Rows are points. Two turns around zero, p and q, are shown by what they do to some points. Where does a point land after both, in the order given? Backwards means that the second turn is done in reverse. Each puzzle has new turns, and all numbers are rounded.

Turn p:
[-0.87,+0.91,-0.89] -> [+0.74,+1.17,-0.68]
[-0.12,-2.05,-1.12] -> [-2.01,-0.08,-1.20]
[-1.30,+0.39,+0.18] -> [+0.12,+1.30,+0.42]
[+2.30,+0.75,+1.83] -> [+1.15,-2.40,+1.45]
Turn q:
[+0.70,-0.98,-0.79] -> [+0.91,-1.07,+0.33]
[+0.44,+1.07,+0.61] -> [+0.22,+1.27,-0.20]
[+1.13,-0.62,-0.72] -> [+1.30,-0.66,+0.24]
[-1.85,-0.65,+1.48] -> [-2.27,+0.06,+0.95]
[-0.29,-1.48,-2.14] -> [+0.45,-2.53,-0.51]
[-0.14,+2.65,+1.57] -> [-0.63,+2.91,-0.79]
Where do these land?
p, then q: [+2.53,+0.53,+1.08] -> [+0.65,-1.19,+2.45]
p, then q backwards: [-0.93,+1.53,-0.01] -> [+1.56,+0.74,+0.47]
p, then q: [+1.18,+0.40,-0.56] -> [+0.84,-1.03,+0.34]
q, then p: [-2.43,-2.04,+0.08] -> [-2.43,+1.74,+1.07]
p, then q backwards: [-0.34,-0.41,-0.59] -> [-0.49,+0.62,+0.02]
